Each point is reached from the start by the listed moves, each made 0, 1 or 2 times, or once backwards (-1), plus a little noise. Say if it took an odd or an even number of moves. Then give how often each move was made.
In the rows, 128 means zero.

Moves:
(1): [130 111 118 155 126 121]
(2): [137 132 112 117  98 135]
(3): [105 113 134 136  92 106]
Start: [139 138 124 120 133 115]
Points:
[153 151 135 122 199 129] -> even (0, -1, -1)
[182 160  87  90 109 152] -> odd (0, 2, -1)
[131  92  94 170  65  86] -> even (2, 1, 1)
[ 97  76 115 189  58  58] -> even (2, 0, 2)
[ 87  87 143 173  90  58] -> even (1, -1, 2)

Moves:
(1): [121 105 112 115 134  97]
(2): [139 160 121 121 127 119]
(3): [157 117 145 111 139 113]
(4): [132 138 139 125 103 114]
(5): [102 143 154 134 142 116]
(6): [148 126 135 155 137 130]
Start: [119 120 138 135 124 125]
Points:
[183  88 223 183 199 142] -> even (-1, -1, 2, -1, 1, 2)
[249 156 144 124 157 137] -> even (-1, 2, 2, -1, -1, 1)
[ 68  65 102 149 145 132] -> even (1, -1, -1, -1, 0, 0)
[ 53 202 143 138 146  68] -> even (1, 2, -1, 0, 2, 0)

Moves:
(1): [136 119 131 135 119 125 135 135 119 131 148 135 135 112]
(2): [137 139 137 110 142 130 134 130 132 130 114 131 125 119]
(3): [123 134 145 145 112 126 118 121 136 114 125 136 143 122]
(4): [128 130 123 147 122 146 131 125 122 149 111 115 134 160]
(5): [137 141 111 146 140 127 102 144 140 129 125 123 113 125]
(6): [122 139 119 129 128 141 127 139 128 123 122 119 151 121]
(7): [125 149 142 106 147 164 151 131 128 126 157 129 127 133]
(8): [135 119 114 127 129 105 162 138 140 114 108 124 136 130]
(9): [127 139 126 123 140 108 132 135 128 136 142  94 123 127]
(10): [100 138 159 113 132 120 126 141 128 148 115 119 119 126]
(11): [137 142 130 117 104 135 125 137 120 116 119 124 128 110]
Start: [105 120 137 119  99 108 150 137 120 105 145 125 135 119]
Points:
[152 138  87 172 121 140 131 185 112 173 137  99 112 141] -> even (2, 1, -1, 2, 2, 0, 0, 0, 0, 0, 0)
[165 132 169 106  31 141 110 117 101  43 173 204 131  28] -> even (1, 1, 1, -1, 0, -1, 0, -1, -1, -1, 2)
[ 69 232 186 130  83 177 102 197 135 146  67  62 107 151] -> odd (-1, 0, 1, 2, 2, 0, 1, 0, 0, 2, 2)
[ 88 199 216  33  82 132 228 207 147  69  41 129 170  58] -> even (0, 2, 1, 0, 0, 1, 1, 2, -1, 2, 2)
[137  65  95  81 145   7 206 108 139  89 128 115 110 126] -> odd (-1, 1, -1, -1, -1, -1, -1, 1, 1, -1, -1)
[160 143  80 174  59  32 156 173 171  25  67  92 192  69] -> odd (0, 1, 2, 0, 1, 1, -1, 2, 1, -1, 1)

Moves:
(1): [137 137 127 126 141 117 129 117 114 128 119 125 138 135]
(2): [133 145 139 131 122 127 133 127 128 124 121 112 126 124]
(3): [136 106 130 130 137 131 129 112 131 118 134 130 137 122]
(4): [126 114 113 147 126 130 130 132 123 127 128 117 113 132]
(5): [119 122 119 114 130 125 122 126 122 117 106 127 122 116]
(6): [134 131 115 130 127 130 132 134 137 123 125 124 130 134]
(7): [124 123 135 119 130 124 141 125 135 134 124 127 129 127]
(8): [123 125 132 120 131 132 130 137 131 132 135 117 140 133]
(9): [137 142 137 123 151 123 127 146 141 132 112 125 123 140]
(10): [124 137 129 141 123 129 124 127 130 132 124 124 131 117]
(11): [122 131 128 141 142 152 134 136 133 122 134 136 123 126]
(12): [133 119 137 118 123 135 137 139 126 140 113 126 131 124]
(13): [122 118 133 134 113 112 139 142 130 125 130 121 130 132]
(14): [117 127 139 125 125 125 124 134 131 133 116 137 117 149]
Start: [129 119 123 117 123 123 132 127 129 124 128 127 125 127]
Points:
[120 108 119 112 119  86 158 101  89 173 156  86 176 126] -> odd (2, -1, -1, 1, -1, -1, 2, 2, -1, 1, -1, 0, 0, -1)
[126 146 122 171 136 153 175 159 126 125   7  91  77 143] -> odd (2, 2, 0, 2, 1, 2, 1, -1, 0, 2, 2, 2, 0, 2)
[151 101 134 134  91 128 175  98 178  85 199  86 181 100] -> odd (-1, 2, 2, -1, -1, 2, 1, 1, -1, 0, 0, -1, 1, -1)
[146  88 194  49 191 130 165 123 156 144  77 115 146 184] -> even (1, 1, 2, 0, 0, 0, 2, 2, 1, -1, 0, 1, -1, 2)
[ 91  99 139 155 147 192 105 115 135  77  82 131  70 100] -> even (-1, 2, 2, 1, 2, -1, -1, 0, 0, 1, 2, 0, -1, 2)
[151 119 106 100 187 188 164 142 118  99  45  66 146 113] -> odd (2, 2, 1, 1, 2, 2, 0, 2, 0, 0, 2, 2, -1, 0)

Moves:
(1): [130 134 131 139 130 128 129 138 133 114 120 130 120 134 127 134 124 127
 129 128 125]
(2): [134 130 130 120 133 121 139 124 123 126 124 138 133 120 115 137 126 125
 137 122 122]
(3): [125 123 140 128 125 130 124 131 116 125 128 119 134 135 123 124 122 124
 135 125 124]
(4): [136 131 118 121 121 124 130 155 130 135 134 125 136 128 135 133 142 133
 129 122 129]
(5): [125 136 130 128 133 138 132 120 128 132 123 134 133 131 125 123 138 131
 124 134 126]
(6): [141 132 130 130 111 121 123 108 131 132 132 122 120 138 137 142 122 133
 123 116 135]
(7): [125 131 126 129 124 126 135 122 133 132 126 127 132 138 126 120 127 136
 131 128 119]
(8): [136 133 123 127 142 126 129 136 120 134 124 136 134 128 129 127 114 129
 120 132 109]
(9): [130 118 131 117 135 145 137 125 125 123 127 126 111 130 126 123 125 134
 134 128 131]
(10): [123 129 117 134 117 131 133 131 122 140 117 117 130 136 129 143 124 131
 131 128 131]
(11): [141 120 128 131 129 124 124 130 125 129 120 130 125 122 124 128 136 129
 126 136 131]
(12): [133 126 125 126 110 140 124 123 122 133 131 156 135 128 131 134 136 145
 136 128 113]
(13): [127 127 118 129 144 129 112 129 141 128 130 123 145 124 126 131 136 136
 139 122 117]
(14): [119 130 140 124 128 122 138 127 141 144 134 124 121 129 129 139 126 144
 124 128 118]
(15): [128 142 138 133 137 134 128 121 127 137 109 132 114 120 139 134 135 132
 141 112 129]
(16): [123 131 125 137 128 132 116 127 127 124 121 126 123 117 116 133 131 137
 111 127 137]
(17): [127 145 127 122 123 124 121 110 128 125 125 124 114 125 135 130 133 125
 129 148 125]
(18): [127 126 121 121 130 128 128 132 129 128 136 126 120 138 128 136 142 127
 118 110 113]
(19): [128 133 131 128 137 121 124 138 116 128 138 141 123 141 123 130 125 131
 140 132 147]
(20): [124 135 120 148 130 135 136 136 121 129 143 123 122 132 130 125 135 122
 136 131 130]
Start: [113 128 117 116 143 143 128 131 122 119 125 125 125 122 131 130 127 141
 133 136 130]
Points:
[123 109  45 128 158 183 121 214 113 140 154 155 163 127 123  95 197 195
 158 133 143] -> odd (-1, -1, -1, 2, 0, -1, 2, 0, 1, 0, 1, 1, 1, -1, 0, 1, -1, 0, 1, 1)
[ 58 162 135 146 202 186 137 156 144 106 172 114  59 121 127 109 131 184
 163 185 138] -> even (1, -1, 0, 0, 0, -1, 0, 0, 2, -1, -1, 0, 1, 2, 0, 1, 1, -1, 1, 2)
[147 176 111  99 142 120 144 170  86 180  58 147 141 127 112 208 148 181
  86  21  75] -> odd (0, 2, 1, 2, 1, 1, 1, 2, -1, 1, 0, 0, -1, 0, 2, 2, -1, 2, 0, -1)
[131 187  39 129 164 111 114 199 160 133 162 165 161 156 107 184 212 213
 123 130  34] -> odd (2, 1, -1, 2, 1, 0, 2, 1, -1, 0, 1, 1, 2, 1, -1, 1, 1, 2, 1, 1)
[132 153 148 145 164 129 148 131  75 115 194 189  98 175 106 185  93 151
 169  73 113] -> odd (1, 2, 1, -1, 0, 2, -1, 1, 0, -1, -1, 1, 0, 1, 0, 0, -1, 1, 2, 2)
[150 171  98 179 125 158 134 230   7 134  74 149  94 107 113 208 146 142
 185  92 158] -> odd (1, 2, 2, 2, -1, 0, -1, 1, 0, 2, 1, 1, -1, -1, 2, 2, 0, 0, 1, 2)
[128 137  87 126 202 146 171 225 134 117 169  71 175 160 100 168 124 147
 138  66  27] -> even (2, 2, 2, 2, 1, 1, 0, 2, 1, 0, -1, -1, 2, 1, -1, 0, -1, 1, -1, 2)
[114 112 145 115 125 237 141 175  88 105  36 160 131 115 140 134 117 176
 205  86  95] -> odd (2, 0, 2, 1, 0, -1, 0, 0, 2, 1, -1, 2, 0, -1, 2, 0, -1, -1, -1, -1)

Moves:
(1): [129 133 125 128 134 110 125 123 134 121 128 136 126 136 122 130 133 115
 121 126 130 128 108 113 126]
(2): [122 115 127 128 128 133 125 128 132 117 120 138 124 118 129 125 127 133
 123 123 128 140 121 143 138]
(3): [145 128 136 121 124 134 136 126 133 133 121 119 118 139 108 138 125 141
 143 126 129 139 131 122 118]
(4): [126 126 132 129 120 131 132 124 130 124 135 120 135 130 124 132 138 125
 126 133 135 125 132 131 125]
(5): [138 113 129 140 118 139 116 120 122 132 134 116 125 137 142 132 131 123
 118 119 117 122 107 126 121]
(6): [122 132 125 126 127 122 122 120 111 114 121 123 122 139 119 110 126 141
 123 120 124 130 133 119 124]
(7): [141 148 116 108 130 136 127 124 117 131 120 122 129 102 114 137 135 125
 110 131 133 142 110 132 119]
(8): [135 131 134 128 129 130 132 132 121 127 135 139 133 126 124 128 126 136
 125 138 130 123 133 128 133]
(9): [132 113 124 114 125 131 132 116 128 127 134 139 121 134 136 114 129 109
 122 135 139 135 126 121 133]
(10): [126 129 128 129 131 136 120 131 126 124 116 123 136 126 116 131 140 137
 124 129 122 135 125 137 126]
(11): [130 111 127 129 121 147 147 142 114 118 126 128 132 126 125 137 129 126
 124 126 119 123 127 122 140]
(12): [124 127 133 126 143 133 137 134 126 106 149 114 125 126 133 141 141 124
 138 120 136 135 130 117 132]
(13): [113 134 143 119 116 129 123 124 123 127 132 114 136 135 155 144 122 140
 135 135 128 138 133 126 114]
(14): [135 123 119 132 125 126 126 143 131 122 131 122 127 118 139 118 134 132
 135 132 134 129 131 136 137]
(15): [131 128 128 121 130 130 127 131 120 119 116 125 120 138 120 137 137 127
 125 121 138 123 128 142 134]
(16): [152 134 130 130 121 127 135 139 140 128 140 125 122 128 124 121 131 124
 135 132 121 121 137 137 138]
(17): [128 119 128 139 129 126 124 123 126 121 130 128 131 121 127 134 127 116
 127 120 130 138 133 140 116]
(18): [131 126 109 133 119 129 125 142 128 139 137 107 140 139 117 116 107 133
 123 130 129 128 132 125 136]
(19): [142 141 130 149 124 129 121 120 119 124 114 129 132 140 128 148 150 138
 117 121 127 125 145 121 131]
(20): [125 133 147 126 114 122 119 126 111 126 130 135 119 123 130 129 131 126
 137 119 123 139 128 124 130]
(21): [119 126 146 137 126 130 134 118 115 134 129 126 126 125 134 135 125 119
 133 135 128 129 119 126 130]
(22): [121 127 132 133 129 135 124 124 118 120 135 118 133 128 123 131 131 124
 149 125 124 121 126 125 136]
(23): [142 120 120 129 134 127 132 128 119 124 131 135 120 132 121 143 148 137
 123 127 113 138 137 135 132]
(24): [123 119 135 136 115 133 154 132 124 124 134 126 140 138 125 124 122 130
 130 114 128 145 138 132 109]
Start: [118 131 111 136 127 131 125 131 121 140 117 114 131 123 134 142 131 131
 131 131 142 122 127 123 131]
Points:
[137  98 128 133  88 144 122 190  66  57 185  70 120 165 201 158 217  95
 153 143 161 101 152  62 238] -> odd (1, -1, -1, 1, 0, 0, -1, 0, 2, 1, 2, 2, 1, 2, 1, 1, -1, 1, 1, 2, 0, 0, 0, -1)
[130  91 122 221  46 109  49 103  64  88  96 117 134 144 119  99 154  97
  68  55 171 139  94 197 127] -> even (1, 2, -1, 2, 2, 1, 0, 1, 0, 0, -1, -1, -1, 1, 2, 0, 2, 1, 1, 2, 0, 0, -1, 1)
[ 99  70 116 118 113 126 170  99 102 108 156  96 159 238  44 100  84 108
 181  92 157 175 126  51  63] -> odd (2, -1, 2, 0, 0, 1, -1, 1, 2, 1, 0, 0, 0, -1, 0, -1, 1, 1, -1, 0, -1, 2, 0, 2)
[154 154 190 151 128 142 135 177   7  48 163 111  96 152 143 222 244 177
 172 136 110 109 245 135 225] -> even (-1, -1, -1, 0, -1, 1, -1, 2, 0, 1, 1, 2, 1, 0, 2, 2, 0, 0, 1, 2, 1, 0, 2, -1)
[168 121  78  88 108 184 219 109 145 141 104  76 128 119  45 135 154 143
  90 128 221 237 153 147 106] -> even (-1, 2, 2, 2, -1, 0, 2, -1, 2, 0, -1, 1, -1, 0, 0, 0, -1, 1, 1, -1, 1, -1, 0, 2)
[203 133 139 172 103 198 113  65 112  94  71  87 121 160  75 173 186 146
 123  79  97 164  75 104 101] -> odd (1, 2, 2, -1, 2, 1, 1, 0, 1, 2, 0, 0, 0, -1, -1, 2, 0, -1, 2, -1, 0, 2, -1, 1)
[238 105  54 173 128 155 112 141  46  80 128  80 115 147  25 136 207 172
  69 114 117 189 124 130 168] -> odd (1, 1, 1, 0, 1, 2, 1, 2, 1, 2, 0, 1, -1, 1, 0, 1, 1, 2, 1, 0, 1, 0, 2, 0)

Moves:
(1): [131 143 133 130 152 128 124 127 148 113 128 143 140 144 126 144 114 118
 120 121 121 136 151 107 114]
(2): [146 153 125 122 129 103 140 128 138 140 121 114 138 118 131 123 134 117
 129 137 130 121 145 116 146]
(3): [116 132 116 130 108 116 129 128 128 125 118 117 127 118 135 122 121 128
 115 132 126 143 138 117 136]
(4): [131 133 133 122 130 145 140 122 133 133 130 118 125 123 127 135 121 125
 118 131 127 128 125 138 124]
(5): [126 123 127 123 127 130 132 125 131 127 131 121 135 130 125 113 127 126
 118 125 135 145 131 125 130]
(6): [123 137 126 120 120 132 129 133 131 133 126 126 115 126 132 132 111 126
 134 125 135 130 139 125 136]
(7): [137 129 125 134 130 134 136 123 129 124 126 129 133 127 123 132 131 122
 128 130 126 114 130 121 141]
(8): [133 125 120 127 134 141 119 126 125 119 131 138 132 143 115 140 122 128
 142 126 108 125 129 135 122]
(9): [130 133 133 119 135 127 139 129 134 120 134 109 126 137 125 131 117 137
 120 128 126 122 119 139 131]
(10): [122 138 124 134 132 121 135 126 121 132 133 132 130 119 114 132 125 138
 129 129 135 122 140 136 142]
(11): [121 131 125 141 135 127 120 139 133 118 123 125 135 125 117 141 133 126
 132 124 123 133 113 125 117]
(12): [142 117 138 130 124 114 132 134 126 116 128 115 142 127 119 127 125 115
 124 130 118 110 127 140 131]
(13): [136 136 123 126 132 127 127 135 135 123 126 136 130 124 134 120 124 131
 130 127 132 127 126 126 125]
(14): [118 122 127 128 127 129 133 134 134 135 117 136 125 131 128 123 132 126
 123 126 119 124 111 129 129]
(15): [125 109 118 125 133 120 127 128 133 112 121 116 132 133 125 130 118 118
 127 132 129 141 125 129 110]
(16): [121 128 122 124 118 124 124 136 121 123 129 128 135 131 113 130 133 131
 134 137 130 116 134 131 130]
(17): [140 124 131 138 145 143 129 138 125 146 127 130 135 134 144 122 139 145
 126 126 134 135 114 116 120]
(18): [127 127 123 123 133 144 129 132 137 132 150 135 123 119 133 136 129 140
 123 118 126 131 122 132 129]
(19): [126 122 128 129 122 128 124 125 113 119 129 124 121 127 111 147 128 122
 115 118 111 117 129 133 128]
(20): [123 134 123 122 124 133 133 120 138 122 122 119 133 137 126 128 120 134
 133 118 136 123 133 142 130]
(21): [132 121 124 126 132 131 112 121 125 134 128 136 132 109 121 122 140 134
 116 131 120 123 134 121 138]
(22): [138 132 123 140 123 142 136 130 150 129 142 132 122 143 130 127 121 126
 116 127 133 133 129 131 128]
(23): [111 137 128 111 131 132 125 135 125 122 118 121 107 139 144 140 121 109
 132 128 136 140 140 134 134]
(24): [138 126 125 130 129 117 121 127 135 123 130 132 145 136 130 126 119 121
 112 134 130 139 119 129 122]
Start: [125 123 133 140 140 120 121 136 133 132 133 136 126 139 129 123 123 126
 117 129 141 119 131 127 124]
Points:
[ 39 196 172  89 173 141 174 157 134 113 153 121  86 143  51 236  58  78
  61  88 124 107 174 146 154] -> odd (2, 0, -1, 2, 2, 2, 0, -1, 1, 2, 1, 0, -1, 2, -1, 1, -1, 1, 2, -1, -1, -1, 1, 0)
[224 200  82 188 224 115 161 176 249  76 139 131 225 198  78 213  61  62
  83 130  99  83 137 143 134] -> even (1, 2, 0, 1, -1, 0, 2, 2, 0, 2, 2, 2, 1, 1, 1, 0, 1, 1, 0, 1, 0, 2, 1, 2)
[129 148 114 143 145 108 127 142 204  35 120  75 140 238  92 172  20  24
 151 113 180 141 187 193 141] -> even (0, 0, -1, -1, 1, 2, 1, 1, 0, 1, 2, 2, -1, -1, 1, -1, -1, -1, -1, 2, 0, 2, 2, 1)
[ 49 167 100  87 171 166 109 169  71 164 151  77  76  54 130 169 169 247
  92 120 175 102 129 174 170] -> odd (-1, 0, 1, 1, -1, -1, -1, -1, 2, 2, 1, -1, 1, -1, 0, 2, 2, 2, 1, 1, 2, -1, 2, -1)
[148  82 125 158 145 192 168 117 135 177 170 152  58  97 134 129 164 102
  65 129 141  89 119 148 173] -> odd (-1, 0, -1, 1, 0, -1, 2, -1, -1, 1, -1, 0, 0, 1, 1, -1, 0, 1, 1, -1, 1, 2, 1, -1)
[ 63 115 134 102  83 143  88 194 176 106 121 120 104 186 135 164  79  89
  76 113 149  99  98 199 137] -> odd (0, -1, 0, 0, -1, 2, -1, -1, 0, -1, 1, 2, -1, 2, -1, 2, 0, 1, 0, 2, 1, 1, 2, 2)
[187 127  96 106 183 119 172 195 222  47 143  84 187 184  80 194  23  82
  87 140  72  72  43 204  83] -> odd (0, 1, 0, 2, -1, 1, 1, 2, 2, 0, 1, 2, 2, 2, 2, 1, 0, 2, 0, 0, -1, 0, 0, 2)
